Rows are points. Any point is a mix of the corners, with weights that add up to 1. It lies inside the corners' shape when no weight is negative. Say inside or outside, and name the corners with a negative weight.

Corners:
(1): [50 -22 -33]
(2): [-31 44 65]
(3): [10 -32 16]
(4): [-10 -9 -44]
Points:
[5 -15 -21] => inside
[-10 31 82] => outside (4)
[33 -17 -31] => inside
[14 -21 8] => inside
[-11 11 39] => inside

Corners:
(1): [-31 45 12 8 10 -13 0 -58]
(2): [-47 10 1 17 -47 16 9 5]
(3): [-65 18 -13 -24 51 50 -40 -14]
(4): [49 -16 -5 -25 -84 -79 -64 17]
(5): [-6 40 52 -7 23 68 -11 2]
(6): [-41 33 -7 -66 33 14 26 2]
(7): [43 -2 -30 31 -47 -116 -56 75]
(8): [-37 -42 44 -12 22 16 -5 3]
(9): [26 -21 -21 6 4 20 6 -8]
Points:
[-13 -8 13 -14 10 20 -17 18] => outside (1)
[-8 19 2 3 -6 -20 -13 -18] => inside
[20 -4 -2 -1 -25 -26 -1 5] => outside (3)
[-35 5 -11 -24 -2 2 -4 10] => outside (1, 5)
[-35 9 -7 -8 -17 0 1 -27] => outside (5, 7)
[-16 0 5 -20 -1 -4 -6 6] => inside
[6 -19 -2 10 -29 -1 -31 34] => outside (1, 6)
[-66 37 -2 -19 44 93 38 -55] => outside (4, 7, 8)
[56 2 -14 35 -56 -59 -33 35] => outside (3, 6, 8)

Corners:
(1): [64 0 -23 -238 -35 6 26 38 -23 -18 -24 -18]
(2): [-10 -23 -25 15 -20 14 -24 9 -12 3 46 7]
(3): [6 -9 43 28 6 -34 -2 -45 -13 21 -21 0]
(4): [-8 -5 7 25 -26 -37 20 -25 26 -31 6 -19]
(5): [-15 -7 -42 -44 -23 -18 -9 47 22 -28 20 132]
(6): [16 -20 3 22 -17 30 -36 -10 27 -35 -31 12]
(7): [2 13 5 14 -39 12 28 -102 25 9 3 69]
(8): [10 7 -35 38 62 9 19 10 15 -20 -19 -23]
(9): [-2 84 -57 -7 -33 17 -96 30 -14 -28 -2 3]
(10): [-13 -12 14 24 -32 7 25 23 -62 -25 -10 13]
(11): [-10 32 47 6 -10 20 8 18 11 -5 19 0]
(12): [106 -3 14 41 -8 3 26 12 7 -24 2 -8]
(13): [-10 0 1 32 -50 4 23 22 -6 43 -31 -21]
Points:
[34 -6 8 -10 21 5 -19 30 -10 -48 -12 -50] => outside (5, 7, 13)
[29 2 -13 -96 -24 7 6 17 -10 -13 -6 -2] => inside
[21 2 -4 -35 -20 11 4 15 -10 -12 -3 13] => outside (4)
[4 -20 15 52 -11 -6 28 -16 10 -9 7 29] => outside (1, 9)
[3 2 6 14 -15 -3 5 -8 -8 -4 -10 7] => inside
[30 17 -3 -3 -11 15 -14 32 -9 -15 -3 7] => outside (4, 7)

Corners:
(1): [62 27 -15 -61 -27 73 -23 -4 20 -4 -23 14 78 13 8 11 -24 -37 -21 30]
(2): [17 -13 13 12 -21 -16 12 -43 52 41 -42 33 21 -26 29 -51 24 65 0 1]
(3): [55 5 9 28 30 -17 -34 -29 -48 -6 -45 34 41 30 -17 -19 -8 1 -43 51]
(4): [14 -34 0 16 -65 -62 -21 37 23 -34 42 -38 15 -29 25 -27 -25 -14 -12 -8]
(5): [-38 9 -80 6 -35 -44 -4 -38 47 -3 44 -16 20 -23 5 -6 -64 35 -30 -28]
(6): [-48 1 38 -3 -6 -21 -44 -50 -37 -18 -23 3 -8 15 -7 1 3 -46 -36 -5]
(7): [-65 -15 -24 -49 73 -30 -24 -40 -20 -17 48 32 25 -9 -41 -50 -9 2 -11 67]
(8): [24 10 -26 -31 13 10 -12 0 36 -21 -9 62 59 -39 -38 -4 3 -9 -36 -38]
(9): [-63 17 16 1 64 -21 -48 14 13 38 23 3 -24 -20 -79 41 -16 3 47 38]
(10): [69 -21 12 -19 -18 -22 -24 -28 23 77 5 20 -11 18 -20 0 -21 2 -26 8]
(11): [19 -5 53 -19 23 -24 21 7 21 -2 -59 14 -78 62 -43 -13 -40 -25 30 67]
(12): [50 -42 -1 28 -21 -23 -46 -29 22 22 21 -20 -57 -5 34 -30 -33 45 24 -71]
(13): [43 25 -13 -3 10 36 17 -32 -28 7 34 -27 21 -8 -49 -19 33 -26 -31 75]
(14): [28 -35 12 10 54 -42 32 -22 -7 74 9 -11 30 12 27 66 -18 11 -8 19]
(15): [-15 -1 24 -28 30 24 -34 25 29 -6 -20 19 -21 20 14 20 19 -35 -83 54]
(16): [-5 42 5 32 42 -62 -3 17 -26 40 -28 -5 -11 88 5 -30 10 -22 -36 -10]
(17): [-20 25 44 -82 21 10 17 6 -10 -8 21 -16 -1 -24 -25 -2 6 27 -68 72]
(18): [23 -55 -15 -4 2 13 27 30 1 54 -6 49 8 13 -40 54 3 39 25 37]
(19): [-7 -23 46 32 58 -11 -24 -58 43 82 36 -34 18 56 -32 23 16 41 -36 -23]
(20): [-9 23 10 35 -19 26 13 -12 17 10 26 67 32 -36 -12 -82 -23 27 -3 1]
(21): [-60 -1 42 43 49 27 33 1 -29 33 -104 -77 -3 17 -39 -54 -8 -37 -43 31]
Points:
[7 12 -31 -34 41 1 -27 -44 -1 12 13 18 41 6 -1 37 7 30 -40 17] => outside (4, 10, 11, 20, 21)
[22 -9 -6 -3 29 -1 -19 -35 11 49 -24 8 7 38 -21 25 -6 -4 -9 9] => outside (4, 17, 20)
[30 3 10 14 -10 -14 1 -15 5 30 -11 -3 2 14 -13 -8 -18 7 -4 -4] => outside (7, 15)
[14 -7 3 -16 15 -11 -13 -17 2 16 -1 -12 -1 11 -16 4 -3 -3 -23 22] => outside (20)
[51 -6 -74 -14 -30 -30 -38 -34 -24 -1 26 37 72 -26 1 19 -6 1 -5 -13] => outside (11, 15, 17, 19, 20, 21)

Corners:
(1): [-25 -5 1 -51 -6 68 -16 10 30 -28 -50 38 22 26 12 0 34 -35 -50 16]
(2): [-8 8 22 32 -63 -10 -15 44 -27 18 -20 11 -4 -13 79 20 -25 29 62 -30]
(3): [-32 -11 -10 1 50 51 13 2 54 -54 40 40 54 -4 -14 -13 -27 -76 23 40]
(4): [-12 -31 0 43 45 -74 57 17 -68 -24 32 -47 -22 -47 -40 29 29 -25 -3 45]
(5): [27 -48 21 -14 5 31 -24 -34 16 -17 61 35 40 23 -8 2 -23 -22 -27 85]
(6): [2 -5 -34 44 67 27 2 -49 19 14 -2 43 49 26 -16 4 36 -32 -6 38]
(7): [8 -53 6 -4 41 39 29 -23 -14 -43 -1 84 -32 13 28 -20 -29 -13 15 8]
(8): [-36 -71 -33 -3 22 54 -40 -42 62 -15 8 2 -7 29 -14 -45 -2 -34 25 16]
(9): [-8 21 48 32 -21 -29 -56 55 -16 19 -63 2 -48 32 7 50 -51 25 69 -43]
(10): [69 10 -2 -4 43 -82 50 50 23 24 14 -32 9 -65 -25 -12 -19 11 24 1]
(11): [-19 -40 14 4 21 25 -30 14 -11 10 -13 53 58 -29 -41 -47 17 -42 1 -20]
(12): [10 72 68 7 -47 -44 -31 -10 -37 -11 -15 23 -43 2 41 1 4 -17 18 -65]
(13): [20 58 51 -18 -68 6 -9 19 -39 12 -20 6 -35 -2 -18 34 8 31 92 -56]
(14): [-51 28 42 -8 -75 -5 -11 19 4 25 -17 42 -22 7 13 62 -34 65 12 -93]
(15): [38 45 24 42 -48 39 -45 48 -39 8 20 14 -48 5 17 27 -32 24 16 -93]
(16): [-12 7 -12 2 55 28 -2 -3 -26 -3 28 22 31 29 -28 -52 -17 20 -4 25]
(17): [20 14 -27 -16 79 -59 -29 41 -51 5 62 15 24 -49 -20 35 7 -5 13 -7]
(18): [28 1 -31 13 44 -62 3 -24 -73 -30 -16 -45 24 -69 -17 33 -58 18 12 -7]
(19): [0 -31 -27 -13 5 -5 30 -5 -23 -3 18 16 48 62 -5 -10 -14 -71 -2 -19]
(20): [-3 -35 -80 11 7 -5 -38 3 39 -74 -5 69 39 27 -51 -34 5 -22 -15 35]
(21): [11 -57 16 10 73 47 -22 -29 37 -95 20 34 66 50 -18 -32 36 -3 16 -9]
Points:
[3 -8 -5 4 22 2 -4 0 -15 -12 6 18 15 7 -8 -1 -12 -10 8 0] => inside
[16 -23 -12 2 25 24 -21 -1 15 -19 9 25 25 13 -14 -17 -9 -16 15 13] => outside (4, 12, 14)
[4 -11 -6 7 25 -5 5 2 -8 -16 15 15 15 -6 -15 -3 1 -13 7 7] => outside (9)
[-3 14 32 0 -39 -1 12 19 -36 18 -11 0 -27 -10 22 15 -41 -8 28 -31] => outside (6, 17, 20, 21)
[-7 25 18 11 -9 -17 -35 48 17 4 -13 9 -2 -22 -14 20 20 2 29 -40] => outside (5, 7, 16, 18, 19)
[-13 -5 10 1 -4 7 -8 3 1 -6 1 29 11 11 -3 12 -10 1 10 -24] => inside
[-17 -16 2 -13 -13 64 -57 -8 20 -15 -8 65 15 52 12 -13 7 -11 4 -19] => outside (3, 4, 10, 18)

Corners:
(1): [9 -5 21 61 45 14 -45 71 58 76 -12 -53 -39 13 67 -48 49 -45 -54 36]
(2): [-17 31 17 36 4 -11 34 -49 -10 80 -21 -12 -1 -4 -17 -20 15 29 -40 6]
(3): [4 29 7 -34 -6 -30 32 65 -2 -24 -23 12 -4 43 -40 38 -10 -59 -14 -1]
(4): [-21 26 -24 15 -69 -42 19 -50 2 -16 -4 207 2 -28 -45 30 17 -28 63 27]
(5): [20 11 -38 28 -3 -18 -57 -28 114 -9 -18 -39 -96 -6 17 -7 14 -3 -4 42]
(6): [12 15 -4 -37 32 5 -10 15 10 11 -8 22 -26 -9 -14 -14 4 -18 -26 -3]
(7): [21 24 -50 -18 -22 -10 -9 29 -17 -10 -18 -36 27 -16 -30 -39 8 -33 -34 19]
(8): [-137 11 -11 -12 8 21 1 -26 17 4 -20 -15 -17 21 0 -29 -54 101 4 20]
(9): [13 11 -14 -5 -22 17 -16 -28 -29 -12 -3 19 -22 12 44 70 10 0 -11 16]
(10): [2 -5 14 -3 -15 -52 11 -18 -24 17 -20 -38 -91 23 49 6 -17 10 -26 41]
(11): [-40 -24 -4 -30 -67 -53 -15 64 58 -37 50 144 -16 -23 -33 95 0 20 -29 18]
(12): [14 -6 -18 107 9 6 32 -17 -46 -8 -5 -29 -43 5 54 -41 28 29 -58 -120]
(13): [-38 23 -26 -35 -7 -19 -12 -14 -38 -12 11 -1 -17 1 -24 -16 45 -61 -8 -29]
(14): [1 21 19 -27 28 -23 25 -32 -12 21 5 21 20 -44 -14 8 7 -56 83 25]
(15): [21 -81 -70 -16 13 -16 2 -31 6 -1 20 -8 -3 36 -26 -1 -24 -27 -40 0]
(16): [5 -24 -62 3 2 21 10 23 3 15 12 -11 -51 -5 -25 -17 -27 -49 -17 -56]
(17): [17 33 -23 10 46 -20 38 50 -21 12 94 -25 11 10 -14 -8 -17 -56 -40 3]
(18): [-16 25 40 8 -17 2 1 -26 -8 -11 -9 -9 0 -44 -7 -18 -36 -50 -25 29]
(19): [-40 20 -26 20 28 36 18 -14 8 -16 -33 -13 -53 -25 -25 -3 40 16 -22 13]
(20): [-10 0 42 -26 -15 16 17 -35 -22 54 22 -13 -5 24 24 -45 27 8 31 42]
(21): [-3 10 26 113 -16 8 -53 -41 -21 38 -33 28 -25 -17 -12 -17 20 -8 22 23]
Points:
[-7 7 -8 4 1 -12 -2 -14 5 11 -2 2 -22 -5 -4 -6 8 -21 -5 11] => inside
[-12 6 -13 11 -2 -5 -1 -1 8 1 5 12 -19 0 -2 3 4 -7 -13 1] => outside (10)
[-10 4 -12 14 -5 -8 5 -8 2 10 -1 5 -20 1 -4 -5 3 -12 -9 5] => outside (6)
[-11 28 2 26 15 4 3 -7 -1 5 -10 -46 -31 -12 7 -52 -3 -47 18 6] => outside (2, 6, 9, 11, 15)
[-13 0 -12 13 -13 -3 -10 -23 5 11 -16 11 -20 -9 0 -13 9 2 -7 10] => outside (3, 17)

Corners:
(1): [21 -15 -47 -21 2 7 -17 80 -83 -18 17 -26 11 0 -19 23 -13 13 4 -10]
(2): [5 -40 -48 -23 20 27 23 -18 54 21 -27 -76 -19 28 14 -3 -65 -7 21 -27]
(3): [26 -17 -51 -78 -6 23 -1 -13 38 24 -13 -96 -12 -24 -58 49 -3 38 -7 16]
(4): [7 24 8 28 53 1 -21 -25 -44 76 27 60 47 -11 0 -16 -10 11 8 -39]
(5): [-6 -24 -31 5 -20 17 32 -18 10 -11 17 -4 -39 -72 -14 7 -42 -18 -22 8]
(6): [-34 -31 -87 -56 -30 -20 78 -16 42 22 19 -88 -33 11 -23 2 25 -38 -29 -18]
(7): [65 2 0 -51 -48 -11 -36 23 -47 -49 11 3 26 -65 29 55 -6 -18 0 -11]
(8): [36 10 8 9 16 40 1 52 -51 11 9 -6 -41 30 29 52 50 -14 45 50]
(9): [27 50 -4 34 4 -4 -6 -17 -52 -3 -31 16 22 -47 -11 2 -3 -45 59 -5]
(10): [-61 -54 -69 -5 -29 -39 34 -58 37 3 42 -45 -30 5 -25 -9 -66 1 3 -26]
(11): [68 1 3 -77 48 -46 -57 42 -100 -25 5 -68 -51 -69 -11 67 37 58 -3 -7]
(12): [-36 -34 -54 -60 -34 -5 52 -49 25 64 -40 16 -36 0 -28 -32 -28 -16 2 14]
(13): [-14 41 -13 4 25 4 36 11 1 10 -23 57 36 -30 3 -8 31 25 57 -10]
(14): [42 23 43 -27 -28 35 -57 23 -89 14 93 -45 25 5 40 -66 17 10 17 44]
(15): [-77 -17 -33 13 -28 37 64 -42 15 1 -24 -63 -26 62 6 41 -60 -20 -20 -16]
(16): [49 5 -3 -9 26 72 -26 -22 -71 -33 -25 34 -15 33 -31 -24 39 30 3 -31]
(17): [-55 -3 86 110 40 6 23 -47 -30 17 -2 66 103 -30 21 -18 21 -28 32 -5]
(18): [-22 38 40 8 -29 13 -4 32 45 51 -23 99 42 -13 -52 -29 -37 -54 40 -60]
(19): [-4 12 -26 -37 19 -23 -77 16 -21 17 -1 -5 3 -20 20 20 26 -21 -27 13]
(20): [12 -15 -60 -70 3 -2 39 -36 64 -12 -30 -47 -26 17 -52 32 -61 -52 -35 29]
(21): [39 36 15 91 9 -21 -27 36 -4 76 -34 101 31 -9 -21 -49 25 36 6 -24]
Points:
[2 -5 -13 -8 14 -4 -4 3 -37 21 8 -23 -7 -19 5 11 4 20 18 11] => outside (6, 7, 16, 18, 20)
[11 0 -14 -12 10 7 -3 1 -22 8 0 -7 -9 -16 -6 11 -2 1 7 -5] => inside
[12 12 12 3 7 12 -16 -2 -18 -5 -7 4 9 -16 -1 6 5 -2 18 -2] => outside (1, 4, 6, 12)
[30 9 -28 -46 -10 -1 -12 14 -11 19 -10 -32 -10 -5 -15 22 -18 -19 2 3] => outside (5, 10, 13, 16, 17)
[11 6 -5 4 -1 7 1 1 -30 12 7 6 8 -12 -4 -7 -6 -7 15 -8] => outside (3, 19)
[9 -3 -11 -24 4 14 -8 -1 -13 18 -10 3 3 4 -13 2 -6 6 9 -7] => outside (5, 6, 9)
[12 -5 -14 -10 6 7 12 -19 -17 10 3 -23 -10 -9 2 10 -3 4 8 3] => outside (1, 18, 19)
[8 7 -15 -4 -5 -1 -4 2 -20 8 -3 3 8 -18 -10 6 -10 -12 14 -11] => inside
[-4 3 0 7 -1 19 -3 -11 -15 16 -2 36 19 -6 -10 -7 -6 -6 4 -2] => outside (2, 6, 9, 11)

Corners:
(1): [-4 11 15 50 16 18 -2 -26 32 -39 65 17 -15 50 49 2 65 27 31 -28]
(2): [-39 -26 -53 -93 -27 -48 8 5 10 43 -50 67 50 -6 8 -19 -16 13 55 -8]
(3): [41 35 -15 46 28 -55 -34 60 17 -26 -7 -9 18 58 52 93 -28 -37 -24 -25]
(4): [-17 -1 -6 45 19 24 30 13 10 -7 37 10 -19 72 5 72 30 -37 3 -10]
(5): [-26 15 -11 -86 -23 -14 -43 -40 -30 27 -75 68 66 -13 -8 -8 13 53 27 49]
(6): [-9 14 23 29 -24 5 41 -36 3 14 -38 25 -38 -13 29 13 -42 -21 9 53]
(7): [36 -6 -6 6 -59 22 0 10 9 47 -41 41 15 16 -28 -28 -34 55 63 60]
(8): [-18 -4 -64 -11 -43 -44 -7 -29 -43 61 -36 89 15 -52 -52 -28 -10 7 52 16]
(9): [23 -9 -48 -23 -37 -49 -24 36 -19 35 38 12 13 10 4 -44 14 -30 -43 2]
(10): [19 -73 -41 -38 4 -58 -75 20 40 7 16 -15 47 -11 -10 3 65 -65 2 -50]
(11): [-32 -34 47 21 38 55 42 33 22 -7 33 23 -33 8 21 15 -57 27 31 88]
(12): [1 22 41 65 4 38 36 -47 63 -30 25 32 20 10 16 55 -49 35 -4 54]
(13): [-43 -25 -19 -51 -20 -21 3 -35 -12 72 -33 41 63 -53 30 -27 17 -6 43 9]
(14): [25 6 -46 -10 13 -53 2 24 0 -23 21 9 52 54 -10 9 68 -80 77 -28]
(15): [66 12 -50 -60 -30 -47 -2 20 -31 21 -8 -2 25 -23 -12 29 58 50 49 -9]
(16): [-63 39 22 5 27 -4 16 14 55 8 66 30 -21 27 58 25 12 -32 25 38]
(17): [10 7 28 37 44 -17 45 -3 32 -1 -5 -38 -28 -13 -1 36 7 11 -24 36]
(18): [-14 -15 74 55 17 38 -12 -67 14 -15 46 -22 3 67 10 40 -11 10 1 22]
(19): [40 46 -4 -53 17 14 2 -17 -41 41 -35 70 -8 -9 -23 -1 -20 25 24 28]
(20): [-10 30 3 -32 -7 -32 -40 64 -3 -9 16 -1 35 -35 -8 16 52 -8 -4 -75]
(21): [-31 32 -3 35 32 72 53 -36 62 -43 26 -34 10 1 4 32 -54 45 70 102]
Points:
[9 -1 -23 -16 1 -20 -1 19 0 14 14 11 15 12 3 11 23 -5 31 -1] => outside (5, 6, 12)
[7 0 -11 5 -2 -10 8 -1 5 9 1 20 8 3 -2 13 2 -2 25 9] => outside (5, 16)
[-4 10 -8 3 3 -14 3 2 15 3 12 22 15 16 13 16 8 -10 23 12] => inside
[0 -7 -23 -9 -9 -20 -5 9 15 11 2 20 20 2 7 5 13 -5 23 6] => outside (18, 19)
[-3 4 -10 -12 -3 -8 -2 -1 7 11 -1 23 20 1 7 17 9 2 34 9] => outside (9, 17)
[0 6 6 4 -5 4 8 -16 2 15 -7 26 0 5 4 10 -12 5 22 28] => inside
[-1 1 -19 -38 1 -24 -7 32 5 16 -12 9 22 -4 8 15 12 -13 20 6] => outside (1, 8, 12, 18)

Corners:
(1): [33 -56 28 15 42 -48 -38 -6 -4 42 8 -2 -18 -33 61 -73 58 -30 -58 -6]
(2): [13 -22 -28 40 40 -26 14 5 -13 -55 -1 71 -42 5 -12 31 15 -40 40 59]
(3): [-33 -47 41 2 -16 36 2 27 -10 11 -20 4 3 -9 29 18 11 -17 26 -15]
(4): [-74 -16 -17 39 -46 46 -13 71 23 -18 37 -12 -37 48 -72 -7 -28 -39 24 -49]
(5): [48 -15 -18 -30 -37 -57 -25 7 23 44 -20 -27 61 1 49 110 -5 16 11 -28]
(6): [-20 10 -17 -23 38 -9 10 34 -31 10 13 -5 15 -36 -31 -41 -7 -22 -47 35]
(7): [14 10 -40 -28 44 18 -22 -12 41 -7 -2 -16 -21 65 -18 15 -56 0 35 0]
(8): [34 2 -1 8 34 -1 7 -26 23 19 48 27 5 -2 7 -12 8 -61 -14 -9]
(9): [19 -23 20 25 -84 28 15 -55 -2 0 -45 -50 -20 -16 65 -13 39 -3 12 -17]
(10): [17 -62 -85 44 39 -45 -1 3 -7 6 -122 -21 17 -51 121 62 38 -46 21 -92]
(11): [20 4 40 99 -23 -33 -3 -3 5 -9 84 21 30 16 40 -16 3 61 33 14]
(12): [-9 -26 -41 33 24 21 -12 37 17 -11 -58 92 -77 35 83 -3 -34 -3 23 -4]
(13): [17 -23 55 -23 13 -32 -13 42 30 -30 59 -29 -24 16 15 34 48 -13 -19 28]
(14): [-5 7 27 39 -53 57 -9 43 9 -17 -18 -54 -99 -41 -19 -33 -44 95 -12 -16]
(15): [-58 -9 -45 99 7 -7 20 -15 44 -4 64 -44 6 17 -16 46 -32 36 -8 -42]
(16): [1 -40 -19 -93 -18 -42 -40 -1 15 -53 47 -22 39 1 18 29 4 -49 -33 -57]
(17): [8 -16 19 -55 -54 33 46 24 -10 6 12 -29 -18 34 -5 28 -21 14 5 -8]
(18): [46 -31 -18 -29 -12 11 -36 39 -48 -30 41 22 1 -31 22 43 49 -26 -7 25]
(19): [0 11 -7 5 -26 -50 -6 8 -42 52 26 -4 66 -4 23 55 67 -37 27 -60]
(20): [4 -31 7 22 39 -17 -30 7 12 -20 -44 -20 11 -17 -16 -17 99 45 -31 17]
(21): [-34 53 8 72 -15 -36 -3 -34 -19 23 -19 -8 4 61 -3 -46 -24 26 -54 -16]
Points:
[-3 -10 -4 21 -12 -3 -2 5 3 -2 2 -17 -8 0 11 9 7 8 -4 -18] => inside
[11 -19 2 16 -3 -25 -4 5 -10 7 0 -3 8 -14 35 15 31 -6 -5 -15] => outside (4, 7)
[-9 -5 -7 25 -29 2 0 12 -2 9 5 -11 11 -6 19 17 3 7 3 -35] => outside (1, 2, 7, 13)
[24 -32 -8 -11 1 -23 -9 7 -11 -6 9 8 26 -11 16 28 38 -34 18 -3] => outside (12, 13, 14, 15, 21)
[-10 -17 -11 20 -11 -3 -9 21 5 -9 -10 5 -10 18 23 32 -5 7 13 -23] => outside (1, 6, 8, 9)
[15 -15 -12 16 12 -20 -16 -8 2 3 1 1 10 -10 32 8 13 -6 -4 -13] => outside (4, 13, 17)
[10 -11 -8 2 -4 -13 -12 10 5 -7 6 -4 -4 7 12 7 8 -9 -2 -11] => outside (3, 15)

Corners:
(1): [44 25 50 -2 11 31 22 12 3 71 47 11 -46 47 65 -12 54 31 22 57]
(2): [-15 -3 4 15 -43 7 29 -49 -25 -10 -15 47 31 -8 -3 -22 12 -11 -9 -15]
(3): [-79 -66 -65 -25 7 -28 61 21 61 -39 10 -21 -16 -1 -37 3 21 62 -58 -22]
(4): [46 29 12 -18 17 42 6 57 6 2 24 21 -63 56 61 13 33 -17 -71 99]
(5): [-10 -60 20 -5 -29 -24 73 -51 5 -4 -42 -21 45 -15 -3 -8 -26 -14 2 -14]
(6): [25 6 41 6 12 32 12 58 -28 -10 28 32 -69 -6 67 1 44 48 -48 71]
(7): [31 -19 -22 0 4 -30 30 -30 -14 9 -37 75 47 -47 35 24 10 22 13 -17]
(8): [-26 -7 23 -9 -42 -19 -2 -15 -20 -2 -13 20 47 -14 -41 37 -47 -1 7 5]
(9): [19 0 -4 -15 -2 25 44 -20 -7 -19 23 26 70 -29 18 28 -46 -3 15 -17]
(10): [-27 -20 30 8 -11 -28 57 -26 -42 0 -8 7 28 -39 -1 59 7 -68 -3 -52]
(11): [46 -33 -13 23 -12 -1 39 25 -47 13 28 -3 9 14 -26 -12 -12 2 26 -17]
(12): [-51 -15 -49 22 26 -47 58 18 72 -54 24 11 -14 -40 -24 -18 32 38 -14 50]
(13): [-4 -33 -17 -42 -38 -38 40 7 -51 3 10 6 45 -32 42 -11 20 -44 20 -9]
(14): [42 -48 -3 19 -52 -33 -4 -25 21 -23 -4 -15 20 -36 -14 10 7 -20 2 -60]
(15): [-36 25 -32 -8 -50 -34 70 70 59 -34 -30 -5 -29 -8 -35 8 52 66 -29 -4]
(16): [-23 -41 -38 7 -46 0 5 -42 -17 -29 -26 0 17 -7 42 37 -62 -20 50 -54]
(17): [-63 -44 -24 -15 13 24 34 75 105 -28 -31 5 -14 -18 -17 6 51 10 -10 24]
(18): [24 -27 7 -38 -20 -35 23 -9 -12 16 -9 -20 -39 -64 -37 -32 -38 -40 29 -70]
(19): [52 28 12 -21 58 80 -10 47 -23 22 -4 -67 -69 16 35 -5 82 0 -79 85]
(20): [10 -24 6 68 -6 -13 13 -13 -25 52 -26 -1 64 -48 28 -11 -51 -44 -28 -67]
(21): [-57 -3 -24 -21 59 -58 23 58 87 -96 -23 17 -8 11 -17 -13 73 51 -11 10]
Points:
[-18 9 -4 -10 11 -13 31 19 -1 -17 5 19 10 -6 15 8 38 16 -31 24] => outside (5, 11, 14, 16, 17, 18)
[10 3 19 -12 -27 -7 22 13 -26 -10 6 -19 -25 4 5 -1 24 -13 -4 25] => outside (3, 7, 9, 17, 20)
[12 -9 6 -21 1 12 21 -5 -6 -5 10 22 -12 1 22 -16 10 7 16 40] => outside (3, 10, 14, 15, 20)
[6 -11 0 0 -8 -13 26 3 -5 5 -2 2 -12 -11 7 -6 13 2 -10 -1] => outside (9, 17)
[4 -21 1 0 -17 -8 30 1 -10 8 -7 2 -4 -20 11 4 7 -8 -9 -5] => outside (9, 21)
[-3 -21 -4 -7 -20 5 19 2 -13 -13 -9 -11 4 -10 13 11 -4 -17 -8 -15] => outside (1, 7, 12)
